Each row of a before or after table is a point. The points were changed in one or more steps. Then noise was added and the rows were shuffled. The steps act on how far a point lies along the listed directions, d1 being the first. Name the steps. A step turns or swaps two directions, mirrors them in a line or flattens them onto one, adds a multiple of one to another, or multiplies one. Angles are multiples of 10 degrees, from the lower direction toward the higher: turns from -170 to 170, lines from 10 to 170 but not 90. Use the fewest steps. Two steps may share a direction if one is a turn and the other turns, adds or multiplies; they go together, in the order done. Otherwise the lowest direction goes first.

Directions:
(1): [ 0.10 -0.33 -0.63]
(2): [ 0.46  0.51 -0.20]
(3): [ 0.54 -0.38  0.28]
Before (12 x 3)
[[-0.09 -0.45  0.01]
 [-0.31  0.31 -0.13]
 [-0.08 -0.11  0.53]
 [-0.07  0.59 -0.38]
 [-0.27  0.37 -0.29]
 [-0.20 -0.27 -0.13]
 [ 0.11  0.03 -0.49]
 [ 0.22 -0.18  0.14]
 [ 1.34 -0.02 -0.12]
 [ 0.37 -1.02  0.06]
 [ 0.59  0.80 -0.37]
 [ 0.10 -0.11 -0.03]]
After (12 x 3)
[[-0.15 -0.07 -0.15]
 [ 0.23 -0.18  0.08]
 [ 0.84 -0.22  0.58]
 [-0.18 -0.23 -0.20]
 [-0.26  0.51 -0.05]
 [-0.34  0.33 -0.16]
 [ 0.09  0.57  0.26]
 [ 0.09 -0.11  0.01]
 [ 0.03 -0.37 -0.14]
 [ 0.16  0.05  0.15]
 [-0.38  0.35 -0.15]
 [ 0.42 -1.01 -0.02]]
Steps: flatten d1 and d2 onto the line at 140 degrees

Directions:
(1): [-0.19  0.23  0.68  0.38 -0.12 -0.05 -0.42  0.71 -0.38]
(2): [ 0.51 -0.38 -0.32 -0.32 -0.23 -0.22  0.38  0.60 -0.56]
Before (13 x 9)
[[ 0.26 -0.43 -0.57 -0.13 -0.50 -0.15  0.46  0.61 -0.24]
 [ 0.27 -0.21 -0.07 -0.35  0.04 -0.17 -0.01 -0.02 -0.05]
 [ 0.01  0.06  0.60  0.28  0.13 -0.11 -0.25  1.00 -0.39]
 [ 0.02 -0.35 -0.36 -0.40 -0.09 -0.38 -0.04  0.18 -0.11]
 [-0.46  0.35  0.37  0.29  0.19  0.03 -0.58  0.01  0.12]
 [ 0.78 -0.74 -1.26 -0.87  0.00 -0.16  0.86 -0.02 -0.32]
 [-0.44  0.46  0.25 -0.09  0.37  0.32 -0.30 -0.58  0.08]
 [-0.80  0.40  0.69  0.61  0.12 -0.08 -0.46 -0.23  0.32]
 [-0.53  0.38  0.72  0.42 -0.01  0.28 -0.70 -0.25  0.31]
 [-0.07  0.00  0.06 -0.10  0.01 -0.21  0.28  0.72 -0.23]
 [-0.01 -0.13  0.23  0.15  0.00 -0.58  0.19  0.84 -0.51]
 [-0.68  0.42  0.80  0.20  0.40  0.09 -0.79 -0.14  0.39]
 [-0.05 -0.20 -0.63 -0.37  0.36  0.09  0.24 -0.50  0.35]]
After (13 x 9)
[[-0.51  0.12 -0.20  0.24 -0.10  0.21 -0.07 -0.62  0.78]
 [ 0.24 -0.04 -0.04 -0.45  0.00 -0.02  0.14  0.43 -0.79]
 [-0.65  0.33  0.52  0.49  0.37 -0.28 -0.20 -0.16  0.36]
 [ 0.08 -0.05  0.00 -0.24  0.14 -0.05 -0.12 -0.34  0.21]
 [-0.35 -0.08 -0.21 -0.21  0.11 -0.23 -0.24 -0.38  0.34]
 [-0.16 -0.05 -0.82 -0.35  0.51  0.27  0.25 -1.50  0.97]
 [ 0.02 -0.17  0.36  0.17 -0.33 -0.46  0.07  1.01 -0.74]
 [ 0.24 -0.19  0.39  0.01 -0.42 -0.07 -0.20  0.93 -0.71]
 [ 0.03  0.04  0.16  0.06 -0.05 -0.16 -0.28  0.76 -0.54]
 [ 0.18 -0.18  0.44 -0.23 -0.05 -0.31 -0.24  1.13 -0.71]
 [-0.55  0.32  0.25  0.13  0.28  0.00 -0.02 -0.01  0.38]
 [-0.41  0.35  0.76  0.52  0.34  0.08 -0.50  0.38  0.16]
 [ 0.15 -0.36 -0.74 -0.50  0.27  0.02  0.40 -0.16  0.07]]
Steps: mirror d1 and d2 in the line at 170 degrees

Directions:
(1): [ 0.24 -0.43 -0.05 -0.38 -0.53 -0.47 -0.61  0.56  0.40  0.34 -0.09  0.14
 -0.70 -0.16]
(2): [ 0.40 -0.10  0.58  0.05  0.20  0.17 -0.31  0.62 -0.35 -0.92 -0.06  0.57
  0.14 -0.17]
(3): [ 0.06  0.28 -0.09  0.59 -0.27 -0.60  0.16 -0.69  0.13 -0.50  0.10  0.42
 -0.53 -0.53]
(4): [-0.32  0.40  0.22  0.31 -0.62 -0.23 -0.04  0.19 -0.97  0.35 -0.51  0.16
 -0.10  0.38]
(5): [-0.45 -0.11  0.34 -0.26 -0.47 -0.32 -0.28 -0.34  0.41 -0.06  0.41  0.61
  0.73  0.49]
(6): [-0.37 -0.69 -0.24 -0.30  0.14  0.34 -0.58 -0.70 -0.53  0.02 -0.38  0.23
 -0.01 -0.45]
Before (11 x 14)
[[ 0.16  0.15 -0.05  0.20 -0.63 -0.12 -0.06  1.03 -0.56  1.00 -0.71 -0.28
  -0.11  0.48]
 [-0.21 -0.35 -0.19 -0.24 -0.20 -0.07 -0.45 -0.85  0.11 -0.38  0.41  0.71
  -0.20 -0.57]
 [-0.22  0.11 -0.13  0.15 -0.42 -0.46 -0.06  0.44 -0.62  0.74 -0.28 -0.69
  -1.10  0.30]
 [-0.27 -0.61  0.21 -0.25  0.55  0.78 -0.33 -0.98 -0.31 -0.37 -0.10  0.09
   0.63 -0.27]
 [-0.26  0.02 -0.08 -0.15  0.21  0.22  0.01  0.08 -0.74  0.33 -0.47 -0.33
   0.32 -0.14]
 [ 0.09 -0.26  0.15 -0.23 -0.05 -0.22 -0.13  0.75 -0.55  0.60 -0.21 -0.19
  -0.13  0.27]
 [ 0.05 -0.37 -0.27 -0.55  0.20  0.08 -0.24 -0.25  0.53  0.13  0.11 -0.35
  -0.27 -0.11]
 [ 0.26 -0.19 -0.45  0.29  0.04 -0.21 -0.15 -0.30  0.13 -0.29 -0.29  0.27
  -0.47 -0.77]
 [-0.67 -0.04 -0.08 -0.12 -0.16 -0.07 -0.19 -1.19  0.05 -0.16 -0.04  0.72
   0.20  0.02]
 [-0.46  0.24 -0.40  0.53 -0.55 -0.51  0.18  0.03 -0.21  1.04 -0.23 -0.45
  -0.67  0.07]
 [-0.17  0.04  0.17  0.30  0.27 -0.01  0.10 -0.90  0.16 -0.71  0.45  0.16
   0.46  0.03]]
After (11 x 14)
[[ 0.75  0.16 -0.15  0.65  0.73  0.23  0.67 -0.10  0.64 -0.87  0.30 -0.01
   0.27 -0.54]
 [-0.43 -0.16 -0.35 -0.40 -0.80 -0.33 -0.38 -0.41  0.17  0.72  0.24  0.18
  -0.42  0.02]
 [-0.30 -0.38  0.16 -0.48 -0.39 -0.05 -0.62  0.29 -0.11  0.55 -0.05 -0.14
   0.22  0.68]
 [-0.28  0.01 -0.09  0.01 -0.05 -0.03 -0.24 -0.74 -0.53 -0.07 -0.34  0.08
  -0.24 -0.14]
 [-0.59 -0.14 -0.13 -0.33 -0.19  0.34 -0.01 -0.58 -0.12  1.14 -0.19 -0.71
   0.39  0.49]
 [ 0.13 -0.18 -0.60  0.10 -0.33 -0.35 -0.23  0.10  0.13  0.51 -0.47 -0.05
  -0.64 -0.34]
 [ 0.41 -0.22 -0.09  0.22  0.84 -0.04  0.19 -0.19  0.40 -0.94  0.53 -0.35
  -0.77 -0.64]
 [ 0.33 -0.73 -0.10  0.14  0.69  0.16 -0.24  0.05  0.56 -0.66  0.33  0.11
  -0.32 -0.94]
 [-0.48 -0.42 -0.19 -0.80 -0.20 -0.02 -0.46 -0.32  0.71  0.56  0.08  0.30
   0.10  0.36]
 [ 0.29  0.17 -0.02  0.40  0.59 -0.23  0.67 -0.32  0.05 -0.40  0.40 -0.13
   0.13 -0.27]
 [-0.02  0.06 -0.27 -0.15  0.59  0.24  0.45 -0.11  0.17  0.19  0.05 -0.59
   0.40 -0.30]]
Steps: swap d1 and d3; turn d2 and d6 by 110 degrees; turn d4 and d6 by -150 degrees

Directions:
(1): [ 0.05  0.65 -0.44  0.27 -0.36 -0.15  0.90 -0.16  0.39  0.63  0.19  0.08
 -0.48 -0.10  0.01  0.13 -0.16 -0.05  0.38 -0.52  0.27 -0.99 -0.03  0.25]
(2): [-0.39  0.01  0.63 -0.15  0.30 -0.15  0.15 -0.06  0.43  0.24 -0.17  1.27
 -0.09 -0.62  0.28 -0.07 -0.43  0.04 -0.02  0.14 -0.34  0.31 -0.35  0.70]
(3): [ 0.03  0.00  0.09 -0.28 -0.13 -0.52  0.05  0.04  0.46 -0.15 -0.09 -0.56
 -0.41 -0.43 -0.76  0.11  0.28 -0.74 -0.64 -0.76 -0.41  0.48  0.09  0.45]
(4): [-0.12 -0.30 -0.28  0.96 -0.17 -0.02  0.32  0.03  0.07 -0.05  0.17  0.29
  0.10 -0.79  0.37 -0.26  0.67  0.55 -0.51 -0.38  0.33  0.45  0.60 -0.29]
(5): [ 0.10  0.37  0.40  0.46 -0.34 -0.27  0.10 -0.20 -0.68  0.67  0.66 -0.09
  0.02  0.18  0.10  0.61 -0.13 -0.52 -0.04  0.58  0.22  0.69  0.48  0.43]
(6): [-0.57  0.05  0.00 -0.08 -0.66  0.61 -0.97  0.41  0.02 -0.19  0.05  0.12
 -0.55 -0.59  0.26  0.69  0.05 -0.27  0.08  0.07 -0.11 -0.54  0.47 -0.02]
Before (13 x 24)
[[ 0.01  0.06 -0.16  0.21  0.34 -0.04  0.04 -0.06 -0.01 -0.11 -0.23  0.42
   0.38  0.09  0.25 -0.22 -0.17  0.65  0.22  0.13  0.19 -0.29 -0.09 -0.35]
 [ 0.18  0.54  0.06  0.09 -0.17 -0.01  0.19  0.01 -0.14  0.40  0.30  0.04
  -0.17  0.20  0.12  0.52 -0.39 -0.37  0.33  0.17  0.13 -0.12  0.00  0.25]
 [ 0.18  0.03  0.03 -0.31  0.37  0.18 -0.19  0.08 -0.42  0.02 -0.22 -0.18
   0.29  0.52 -0.14  0.03 -0.10 -0.03  0.10  0.31 -0.20 -0.06 -0.24 -0.02]
 [ 0.07 -0.11 -0.29 -0.03  0.10  0.01 -0.09  0.15 -0.07 -0.31 -0.24 -0.17
   0.17  0.16 -0.19 -0.21  0.11  0.02  0.00 -0.14  0.10  0.06 -0.15 -0.31]
 [ 0.14 -0.17  0.16  0.24  0.31 -0.06  0.18 -0.11 -0.34  0.06  0.06  0.08
   0.14  0.13  0.03 -0.22 -0.01  0.26 -0.25  0.00  0.06  0.40 -0.26 -0.03]
 [ 0.32  0.16 -0.15  0.22  0.06 -0.15  0.59 -0.17  0.09  0.21 -0.15  0.36
  -0.02  0.09 -0.01 -0.13 -0.19  0.24  0.12 -0.04  0.20 -0.01 -0.04  0.15]
 [ 0.09  0.06 -0.01  0.04  0.01 -0.20  0.03  0.01 -0.22  0.08  0.22 -0.40
   0.29  0.48 -0.15 -0.06 -0.10 -0.23  0.05  0.13  0.09  0.22 -0.14 -0.03]
 [ 0.05  0.03 -0.12 -0.16  0.33 -0.17  0.29  0.07  0.12 -0.10 -0.34  0.14
  -0.12 -0.01  0.10 -0.20 -0.32  0.28  0.14 -0.24 -0.05 -0.39 -0.29  0.08]
 [ 0.25  0.17 -0.35 -0.02  0.30  0.34  0.31 -0.08 -0.34 -0.06 -0.10 -0.14
   0.55  0.86  0.22 -0.24  0.00  0.54  0.58  0.28  0.50 -0.76 -0.18 -0.66]
 [-0.09 -0.02  0.06 -0.20 -0.03  0.18 -0.15 -0.03  0.14  0.02 -0.10  0.21
  -0.28  0.03 -0.01  0.16 -0.30 -0.02  0.14  0.26 -0.21 -0.19 -0.04  0.18]
 [-0.62 -0.34  0.17 -0.61 -0.37  0.86 -1.93  0.71 -0.35 -0.63 -0.13 -0.19
  -0.18 -0.15  0.32  0.64  0.04 -0.51 -0.10  0.76 -0.27 -0.18  0.39 -0.36]
 [ 0.15 -0.07 -0.21  0.20  0.08  0.01  0.52 -0.22  0.19 -0.07  0.15 -0.18
   0.17  0.23  0.09 -0.35  0.02  0.41  0.17 -0.19  0.31 -0.56  0.05 -0.14]
 [ 0.14  0.10 -0.09  0.35  0.11 -0.14  0.52 -0.20  0.06  0.11  0.07  0.14
   0.02  0.08 -0.07 -0.18  0.00  0.08  0.01 -0.19  0.19 -0.23 -0.11  0.06]]
After (13 x 24)
[[-0.23  0.18  0.51 -0.46 -0.13  0.35 -0.49 -0.06 -0.17  0.08  0.25  0.14
  -0.08  0.40  0.24  0.47 -0.68 -0.28  0.57  0.72 -0.04 -0.62 -0.03  0.37]
 [-0.54  0.07  0.19 -0.49 -0.22  0.28 -0.73  0.37  0.25 -0.18 -0.09  0.21
  -0.25 -0.17  0.00  0.30 -0.36 -0.40  0.21  0.06 -0.33 -0.41 -0.25  0.22]
 [ 0.14 -0.29 -0.33  0.61 -0.02  0.01  0.32 -0.13 -0.02 -0.04  0.09 -0.04
   0.06 -0.14  0.09 -0.25  0.35  0.47 -0.28 -0.04  0.19  0.30  0.39 -0.26]
 [ 0.03 -0.06 -0.37  0.29  0.11  0.31  0.16  0.18  0.29 -0.25 -0.17  0.41
   0.08 -0.29  0.44 -0.19  0.07  0.56  0.14 -0.28  0.18 -0.31 -0.08 -0.41]
 [ 0.04  0.31 -0.04 -0.62 -0.31  0.52 -0.67  0.19 -0.18 -0.10 -0.27 -0.03
  -0.36  0.49 -0.06  0.57 -0.58 -0.26  0.64  0.50 -0.07 -0.81 -0.10  0.04]
 [-0.05  0.17  0.24 -0.25  0.06  0.09 -0.80  0.06 -0.50 -0.14 -0.05 -0.08
   0.23  0.45  0.02  0.47 -0.41 -0.11  0.27  0.69 -0.03 -0.06  0.08 -0.14]
 [-0.18  0.19  0.20 -0.15 -0.14 -0.05 -0.30  0.16 -0.17  0.07 -0.02  0.20
  -0.11 -0.02 -0.13  0.32 -0.24 -0.50  0.08  0.19 -0.06  0.23 -0.07  0.29]
 [-0.19  0.09  0.30 -0.83 -0.07  0.46 -0.94  0.26 -0.26 -0.21 -0.15 -0.30
  -0.46  0.34 -0.27  0.52 -0.50 -0.51  0.20  0.20 -0.42 -0.53 -0.46  0.17]
 [ 0.61 -1.29 -0.44  2.49  1.03 -1.49  2.26 -0.50  0.27 -0.04  0.25  0.47
   1.41 -1.31  0.32 -2.13  1.96  1.50 -2.25 -1.13  0.79  3.17  0.81 -0.59]
 [-0.34 -0.03  0.16 -0.17 -0.07  0.43 -0.74  0.36 -0.22 -0.08 -0.18  0.17
  -0.14 -0.36  0.06  0.46  0.09 -0.22 -0.17  0.15 -0.36 -0.04  0.21  0.17]
 [-0.56  0.15  0.77 -0.54 -0.01  0.71 -1.12  0.27 -0.53 -0.08 -0.02  0.73
   0.13  0.15  0.49  0.74 -0.50 -0.26  0.49  1.13 -0.12 -0.16  0.07  0.18]
 [-0.04  0.25  0.00 -0.04 -0.23  0.12 -0.38  0.19 -0.54  0.08  0.10 -0.26
  -0.28  0.20  0.22  0.57 -0.36 -0.19  0.27  0.33  0.10 -0.37  0.26  0.06]
 [-0.13  0.28  0.15 -0.40 -0.14  0.38 -0.48  0.05 -0.15 -0.01  0.00  0.04
  -0.27  0.41 -0.06  0.44 -0.50 -0.38  0.51  0.38 -0.09 -0.87 -0.23  0.14]]
Steps: turn d1 and d3 by -50 degrees; turn d2 and d5 by -170 degrees; multiply d6 by 3; turn d4 and d6 by -130 degrees
